Each row of a before or after table is a point. The points were changed in one or more steps. Then noise was added and the rows were shuffled. The steps act on columns, c1 being the first. Name the steps. A step turns or swaps two columns, mirrors them in a line or flattens them onto one, adds a multiple of one to another, or multiplies or shifts one. Angles are multiples of 10 degrees, from the lower column toward the higher: turns from -170 to 170, lines from 10 to 170 but not 90. Use the fewest steps. Two steps may share a column if one is a turn and the other turns, adds or multiplies; they go together, in the order done. Otherwise the lowest column goes first.
In the rows, zero is written as 128.

Before:
[[ 56 112]
 [135  99]
 [146 161]
 [150 243]
 [143  94]
 [145 121]
 [125 122]
 [136 114]
 [ 36 183]
 [133 140]
 [124 138]]
After, 11 rows:
[[245 105]
 [134 124]
 [123 117]
 [143 144]
 [130 132]
 [105 115]
 [175 228]
 [ 99 122]
 [123 122]
 [164 106]
 [108 210]]
Steps: turn c1 and c2 by -90 degrees

Before (11 x 6):
[[170 192 100 186 154 148]
 [105 144 226 148  37 114]
 [205  90  80 166 155 124]
 [215 159  88 122 119 157]
 [110 119 169 115 161 184]
 [104 157  86 114 158 112]
 [ 48 107 128 104 147 144]
 [ 82  96  87 138 139 163]
 [ 76 158 170 152  56 150]
 [ 73 118 190 110  61  90]
 [136 101 118 116 181 138]]
After, 11 rows:
[[124 129 161  97 167 135]
 [149 144  72 104 187 137]
 [142 141 209 159  75 148]
 [ 60 118  34 144  62 117]
 [173 106 106  95 161 153]
 [ 99 145  29 107 100 109]
 [ 84 139 111 111 172 166]
 [166 149 138 158 171 118]
 [146  82 216 107 112 127]
 [137  99 180 212 125 149]
 [111 112  39 162  91 145]]
Steps: turn c1 and c5 by -30 degrees; turn c1 and c3 by 110 degrees; turn c2 and c4 by 70 degrees; multiply c6 by 0.7

Before, 11 rows:
[[162 155 136 104 113 146 113 110 154]
 [122 150 109 118 151 109 164 114 168]
 [138 114 109 114  92  81 188 172 112]
 [171 163 150 127 101  87 108 174 133]
 [130 130 140 117 105 136 119 139 144]
 [115 119 109 130 152 107 177 176 143]
 [116 149 130  98 121 129 137 129 121]
 [150 164 161 156 100 115 179 111 124]
 [153 135 150 104 159 138 150 145 139]
 [133 147 100 120  95 153 173 155 107]
 [161 148 113 169 124 153 114 113  97]]
After, 11 rows:
[[133 120 122 137  98 121 120 154 124]
 [110  96 128 162  99 113 111  84 140]
 [149 124 127 161 127 122 136 130 119]
 [123 127 166 147 117  99 174 195  90]
 [ 80 138  95 149 109  97 182  84 108]
 [140 136 136 120 135 129 177 249 153]
 [ 72 132 153 124 144 121 114  91 104]
 [ 86 107  89 161 106 164 107 244 116]
 [139 108 122 122 111 148 190 239  92]
 [131 133 136 152 119 135 164  93 175]
 [125  97 114 145 144  97 151 171 159]]
Steps: turn c2 and c4 by 120 degrees; turn c1 and c2 by -130 degrees; turn c3 and c6 by -150 degrees; add -0.5 times c7 to c6; turn c5 and c9 by 40 degrees; multiply c8 by 2.5

Before, 8 rows:
[[ 34  97 135  27 133 107 148 153 142 140 136 151  99 130]
 [ 95 145 117 154 170 171  77 127 115 112 132 106 112 108]
 [126 156  60  92 192 120 107 149 203 143 145 170 173 147]
 [124 211  85 167 103  61 131  70 113 113 117 178 111 160]
 [ 92 139 100 116 116 125 102 124 152  47  71 127 191 115]
 [171 124 142 131 158 234 158  94 121 135 131  69  60  73]
 [170 139 100 111 102 159 112 129  97 119 121  87  69 130]
 [ 75  89 143 114 184  74 118 173  83 136 114 160  29 120]]
After, 8 rows:
[[170 134 121 156 169 100 183 136 151 111 160 126  91 159]
 [179 160 172 119 183  39 130 128 175 134 192 132 202  80]
 [139 132 117 114 113 190 158 150 110  41 209 141 122 142]
 [129  70  56 166 100 121 120 150 136 114 139 209 199 147]
 [254 135 159  30 132 102 112 123 119 136 222 129 152  85]
 [136 100 125  95 189 178 161 190  54 146 115 169 131 114]
 [ 75 177 101 126 156  37  96 106 126 134  75  89  37 173]
 [ 68 119 127 115 106  68 144 151 161 121  88  99 114 156]]
Steps: multiply c1 by 1.6; turn c1 and c11 by -140 degrees; turn c2 and c14 by 110 degrees; turn c12 and c14 by -40 degrees; turn c3 and c8 by -70 degrees; turn c6 and c13 by -100 degrees; turn c7 and c9 by -170 degrees
